Each row is a point. Two turns around zero, p and q, are shown by what they do to some points. Where does a point land after both, in the order given? Backwards means that the second turn is done in reverse. Each puzzle has new turns, and all numbers are rounded.

Turn p:
[-15  39] => [35 23]
[ -8 -34] => [-35   1]
[-14   1] => [-2 14]
[ 39 -23] => [-15 -43]
[-2 16] => [15  5]
Turn q:
[-13   1] => [-13  -3]
[ 5 13] => [ 1 14]
[-40  -2] => [-38 -13]
[ 48 -12] => [49  2]
Where do these land?
q, then p: [-31 -17] => [-30  19]
q, then p backwards: [-11   8] => [ -7 -12]
q, then p backwards: [42  8] => [-11  41]

Turn p:
[-15 -19 -30  23] => [ 14  26   3 -34]
[-5 18 18 13] => [-12  -1  24  11]
[  6  -7   7 -26] => [ -7 -12 -23   9]
[ -6 -14   5  15] => [-4 21  3 -2]
[ 31  20 -24  -1] => [ 38 -20   5   6]
[-23 -13   6 -13] => [-24   3 -13 -13]
[ 13  14  18 -10] => [ -5 -15   2  23]
Turn q:
[ 2 -4  1 23] => [  1  -1  12 -20]
[-9 21 23 -4] => [  3   2 -31 -10]
[ 15 -13  -5 -33] => [11 -9  2 36]
[-24 -27   6   5] => [-25 -26   5  -5]
[  8  32  -9 -13] => [ 10  30 -15  10]
[  8  -9 -16  22] => [  0   5  27 -11]
Where do these land?
q, then p: [ -9  10  10 -17] => [ 15   3   4 -18]
q, then p: [  2   5 -12  -7] => [ 0 -1 15  2]
p, then q backwards: [ 18  -8 -14 -15] => [  9   9  23 -11]
p, then q: [  5  -9  21 -15] => [-19  10  13 -13]
p, then q backwards: [-34  -4 -17  48] => [  8  13 -30  51]
p, then q: [19  6 12  7] => [  9   0   7 -22]

Turn p:
[ 10 -19   6   4  43  24  14  -1] => [  7  10  -6 -28   2 -44  16  -4]
[ -7   4 -11 -16 -18  10 -34  26] => [ 26 -12  21  13  12   9 -29  15]
[-14 -42  -4  15  19 -33  -2 -13] => [-30  -1  31 -20   9  -4  13 -35]
[ 16   5 -16 -17  23  16  48  17] => [ 16 -27 -28   3  -6 -33  36   6]
[ 35  28 -26  -3   5  32  10   6] => [ 26 -21 -31  -7 -31 -16  -9  21]
[-37 -35   5  -3  -1 -16 -16 -33] => [-29  23  51  -4   4   8  12  -6]
[ 16  16  13   4 -40   4   3  10] => [  7  -4 -25   3   8  35  -9  19]
[-26  16  18  30 -13 -22   1 -12] => [-42  18  -9  17   7  16 -13  -7]
[  8  27  15 -14 -19 -14 -25   0] => [ 19  15  -4  21  -6  30 -20  -6]
Turn q:
[  1  -1   8  20 -33  21 -22   5] => [ 24   5  18  -5 -14 -34  -5  15]
[  0  23   2 -10  -8  11 -22  21] => [ 15 -11  13  -7  27 -15 -12   8]
[-38  -8 -20   1  10  22 -20  -4] => [ 20  19   8 -43   4  10  11  -5]
[-13  22   7  21 -24 -16 -14  12] => [ -3   9  20  -4  -1 -15 -38  13]
[  1   2 -23  21 -13  10 -33  31] => [ 36  27   1  -5  17 -18 -16  18]
[ 18 -25  35 -20  17 -33  35   0] => [-44 -24 -19  29 -11  24  17  20]
[ -9 -12 -22 -41  12   7  18 -25] => [-18  -8 -24 -22   8   7  31 -31]
[ 36 -14  18  -7  20 -40  20 -35] => [-25 -29 -37  31 -31  25  -5  -9]
[ -6  -1  -2 -16  41  21  21 -24] => [  0 -13   3  -4   1  35  32 -31]
[  9  14  -3  31 -23  -2  18  17] => [ -4  25  19  28  -2 -20 -15   1]
Where do these land?
q, then p: [-33  11 -32   0 -24   5 -11  12] => [ 24  18   1  35 -19  -1   2 -26]
p, then q: [ 12  26  11 -29  15 -11  17 -30] => [-12  17  12  22 -11 -32 -13 -31]
p, then q: [ 13 -28  18   1  -4  14 -33  12] => [ 15 -43  -8   5  21  11   4   1]
q, then p backwards: [ 21 -14 -37  33   1  29 -14  -7] => [ 25  20  27 -39  28   5  -9  -2]
p, then q backwards: [  6   7 -15   2 -17   0  26  28] => [ 26  -5  16 -29  12  -6 -10   2]
q, then p: [  1 -18  15 -24   7 -33  10 -15] => [-14 -21  31   6  12 -10   3  27]
p, then q: [  2  21   7  23 -27 -18  -5  -9] => [ 27  14  16 -27   3 -10   7  -9]
q, then p: [-27  -8  26 -17 -31 -20   2 -19] => [ 0 -2 36 29 28 19 13  5]
q, then p: [ 25  16   3  22  35  37 -30  15] => [ 25   5 -37 -54  -6  -3  -5  -9]
p, then q: [-22  23 -23   3  11 -16  23  32] => [  2  37 -16  -3 -35  21  -6  12]
q, then p: [  1 -35  28 -15  33  14  15 -18] => [-10 -19 -10 -14  17  -5  35  42]

Turn p:
[ 8  7 -4  3  0  7 17  6  4] => [ -1   5 -16  -6  11   2  -8   2  -3]
[  3  -6 -37   5  -7  19  13   6  -6] => [-21  17   4  -5  28  19  -9  -1  -7]
[ -5   6   8  14   9 -14  -4   6   5] => [ 19 -11  -1  -4  -4   0   3  -8  -8]
[-10   7 -17   2  -8   3  16 -12   8] => [-13  12  -1 -21   7  -3   4   0 -12]
[-2  8 10 13 -8  7 -8 -7  1] => [ 11  15   4   1 -10  -7  -4  -7  -3]
[ -6  -4   9  -7 -10   0   3   2  -3] => [ 2  4  2 -3 -6  0  2 12  9]
[-11   9  -9  11   7   6   4   7 -12] => [  6   0  10  -4  11   3 -12   4 -15]
[-13  -4   7 -29  -8   7 -21   7  28] => [-18 -10   6 -13 -31   4  -8  -8  26]
[ 12  13  10 -17   0  -6   7 -28 -11] => [ -9   1  -9   9   1 -36   9  10   1]
[  6   1  11  15  17 -11 -11   0  -5] => [ 19 -12   0  15  -3  -3   3  -9 -10]
[  3 -48   6 -15  14   0 -16  11   2] => [-13 -19   4  27 -18  34  13   6  14]
[ 16  10   6   4  -7 -18  -1   1 -11] => [ 17  -1  -4   6  14 -14   8  -3  10]
Turn q:
[  0   9   1 -20   3 -14  14   3  12] => [ -1   3   3 -19  12  -3  11  15 -13]
[-11 -11  -2 -10  -8 -13  18  11 -10] => [  1  -3   4 -16   6  -2  18 -19 -10]
[ -4   8  -6   1   5  39 -13 -10  43] => [23  9 -8 22  4 19  3 38 28]
[ -7  11 -11 -12   0  18   5   3  -9] => [-5  7 14 -7  9 15  2 -2 16]
[-7  6  1  9  2 -9 12  5 -8] => [  2  -1  10  -2   9 -12  -2 -11  -5]
[ 11   3 -12   1   3  -2 -11  10  -8] => [-18   5  -8   6   6   4  -7  -6   0]
[ -8  -3 -10   3  -7   3 -14 -12   1] => [ -4 -16  -4   8  -4   3   3   2  14]
[-11   0  34   5   1 -11 -10  -6  -8] => [  9  -3  -1 -14 -23 -26 -11  -2   3]
[  6 -17  37  -1   6  -9  -8 -16   6] => [ 13   0  -8  -6 -37 -15  -4  11 -13]
[ 30  11 -11  10 -17   2  -5  11  -8] => [-10  -3 -13   6  14  19 -27 -10 -10]
[  0  -7  -9  11   6   2   2 -12  -6] => [-4 -6 10 17 -5  0  2 -4 -1]
[  0  -9 -12   4   6  -7   9  14  -4] => [ -6   7  -1   6  10  -3  11 -14  -9]
Where do these land?
p, then q: [ -5  11  -5 -16  12  -1   8  10 -16] => [ -8  15 -16   2  -9 -13  11  -8   1]
p, then q: [  6   9   0   3  13  22 -11 -15   8] => [ -8 -25   2   2  -4 -11  -9  -7  14]
p, then q: [  2   9   4 -13  10 -14 -21  13 -15] => [ 10   1 -19  12 -20 -11   4   2 -16]
q, then p: [-16  -7 -13 -14 -25   9  13  -4 -17] => [-24  12 -18   8 -21   1   3  17  -4]
p, then q: [ 6 -9 -8 -5 14 17 -6  5 17] => [  4 -13   2  11  -7   5   6  -3  25]
q, then p: [ -5   4 -11  24 -23  -8  19  -3  15] => [ -1  -7 -11  35   5  13  11  -2 -14]
p, then q: [-10  13  18   3   3   4  -4   3  14] => [ -9 -16 -15  -8  -3  13  -4   0  -3]
p, then q backwards: [ 15 -15  -2   3 -20  -5  16 -17   7] => [ -7 -15 -10 -16  14   3  -7  22  11]
p, then q: [ -5  -7   9  14   7 -16  -5  -8   6] => [  5  -7  10  -1  -3  14  -4 -10 -17]
p, then q: [ 12  -8   7   2   9  -7  -7  15 -20] => [  8  12  -8  24  -5  -2  -8  -4 -10]

Turn p:
[ 10  24   3  -8 -29 -12  -5  23  24 -15  19   5] => [ -1  21 -37  -1 -15   9   1 -10 -25 -20  -8  14]
[ 12 -16  -5  33  20   6  12 -17  -8   0  -5  -7] => [  2 -13  10  15  14 -28 -11   9   7   8   4 -26]
[ 25  -8 -18 -24  25 -21 -15  35  -4  48  -3   2] => [  5  44  15  24   4  12  33 -10  31 -12  35   6]
[ 10   1   1 -16 -22 -18  18  19  22  10  17  27] => [  8  28 -20   6  15  16  14  15 -25 -14   2  20]
[  8 -22 -26 -21   8  -8  -7  27 -25  10  -9  -9] => [-14   7  28  15  10  12  30 -22  14 -17  10  -4]
[ -7 -16   4  15   2  -2 -16 -17 -17   4 -13   3] => [-12 -12  21  -2  -7 -21   6   9   6  15   2   1]
[-18 -22  -2  12  21  33   4 -12  17  -2   9  13] => [ 10 -17  18  10   9   7 -30   5 -18  25  19  -4]
[-26  30   6  -1 -15 -19   3  15  -5 -10   3  -9] => [ -9  -3 -28  -2  -8  13   9 -12   8   7 -31  16]
[ -9 -25  -3   9  16   9  -2 -26  12  -8 -21 -15] => [ 14 -17  36   7  -8 -11 -19   7   1   6  -9 -12]
[ -2 -13  -4  18  13  32  -5  -8  19 -11  -8  25] => [ -1   1  17   1  -2   0 -26   7 -28  25  14 -19]
[  6  30  -8 -13 -18 -13   3 -11   7  -4  26  10] => [-14  10 -31  -8   0  10 -14  14   0 -22  -3  18]
[ -4  -1  20   5  -8   7  -5 -10 -17  -2   5 -25] => [  6 -30  -6 -13  -7 -15   6  -9  10  -2   0   3]
[ -2  19   4  -4 -13   8   7  -3 -15   8 -18 -15] => [  1 -12  -9 -17  -9  10  15   4  16  -1  -9 -15]
[ -4  18  28  -4   1  -3   8 -14 -11 -28  -2  -4] => [  2  -7 -11 -33   6 -13 -12  -9   4   4 -24   3]
Turn q:
[ 21 -15   0  17  -8 -18  -5   0  14  -9  23  12] => [  3 -11   0 -13 -14 -12   4  -4  20 -12 -27 -19]
[  9  21  -7  16   2  11 -12 -24 -17 -12   5   6] => [ 11   7   1 -20 -10 -12  30 -11   2   5  14  10]
[-11  -1  25  11   9  14  -8  18  -4  -7   4   5] => [-11  -5   3  27  -3  -8  18  14  10  -4   6   4]
[ 18 -25 -22  22  25  19  16   0  -9 -13  -1 -11] => [ 30   0 -10  19 -28  11   7 -21  -3 -12  14 -21]
[  3  14  -8 -18  25   3 -17  10  14  -1  10  16] => [ 21   0  16  13  23  -6   5  -7  14   9 -15  12]
[ -1 -20 -20  -1  19   9  34  -5  -1  32  -7  -1] => [ 14 -13   9  12 -12  31 -14 -12 -33  12   0 -15]
[  1 -13  -8  11  -1 -18 -17  31  -6  12  -4 -29] => [-10  -4 -26  10  15  24   2  -4   2 -33 -11  -1]
[-25  -1 -25   3 -14  13  -9 -23  -7  13 -14  -2] => [  9 -22 -10 -23   5  10  -4   2 -16   7  28  15]
[ 26  -8  27 -18  17  13 -21   4  16  23 -31  21] => [  0   5  36   9  38  13  10  14  12   9   9 -35]
[ -6   1 -20 -11  -8   2 -14 -19 -16 -10   3  22] => [ 25  -5 -12 -23   6 -13   8  10  -3  17   4   7]
[-13  22  25  12 -16 -12 -13   7 -10  -5  22  -1] => [-31   0  -7  -4  -3 -18  20   9   9  -4 -14  22]
[-21  14  -2   9  -1 -17  30  -1  10 -16  -1  -3] => [ -4  10   7  -1 -29   0 -22   6  -3  -6  -6  26]
[-20   8  12 -17 -19  -6 -18 -20  -8  -9   5 -33] => [-29   7 -30 -15  10  -4  -8  -5  15  15  16  20]
[ -7  10  16 -19 -24 -26  32  -2  -4 -14   0  -7] => [-24  28  -8  -9 -14 -12 -29  14 -10   7 -14   7]
[ 27  -9   8 -18  -6  13  21  25  29  17 -13   5] => [ -5   3  29  19  18  -6 -26  -4 -14 -11  -6 -34]
Where do these land?
p, then q backwards: [-26  12  -7   9 -15 -11   7  17  27  22   7  -1] => [-25 -13  -2  -1  31  -9   7  12 -28  -3   5  -4]
q, then p backwards: [ 23   0  -8   5   1 -13  20 -20  -8  -4 -26 -17] => [ 20  20  -2 -22   4  18 -12  13  18  -6 -13  12]
q, then p: [  5  26   7  11  25 -16  11 -17 -17   5 -11  -2] => [  4  -4 -25 -31   6  22   3  16  -2   9   4 -10]
q, then p backwards: [  2   0 -20   5  20  -5 -11 -20  19  13   7 -10] => [-21   3   9 -23  15  14   1  11  -7  -4   0 -19]
p, then q: [ 14 -16  21   6  -6  26 -14   9 -11  13  24   8] => [  4  -9 -21  -1 -13  -7   5 -13  -8  26 -34  -5]
p, then q: [ -5  19  -7  19   8  30 -14 -20  -4  15 -26  20] => [-36 -23 -13  14  31   2 -12 -12 -11  -6  -6   7]
p, then q: [ -9   1  -2 -23 -16  22 -25  19  -8  -2  13 -21] => [  4 -16 -12 -13 -18 -28 -10   0  -4  27  16 -14]
q, then p: [ 21 -11   2  13  -7 -14 -16   0 -19  -5  -8   6] => [ 10  -1  -4   3   7  20  -4 -14   3 -21 -16 -16]
p, then q: [  4 -13  28 -15 -23 -14   3  16  32 -12  21  17] => [ 31  28  -2 -14  -1 -14  32  13 -24   9 -10  -4]
q, then p: [-17 -17  23   1  29 -11  18  14  16  -8  -5 -11] => [  1  -9 -16  11 -34  -5   1   2 -25  25   7 -12]
q, then p: [-20  20  -8  11  14   8  17  -1 -20 -30   5 -21] => [-35   8 -27  -2   5   1  -3  30 -18  -3   1   2]
p, then q: [ 27   5 -28 -21 -10  -7   5  14   8  -6   9  26] => [ 10  16  -5  15  -9 -21  16  -4  -1   2  14  40]
q, then p backwards: [-20 -24   0 -21 -20   7   0 -12 -15   0 -10   6] => [ -1  11  10  23  -4  23  11 -15   5  10  13  20]
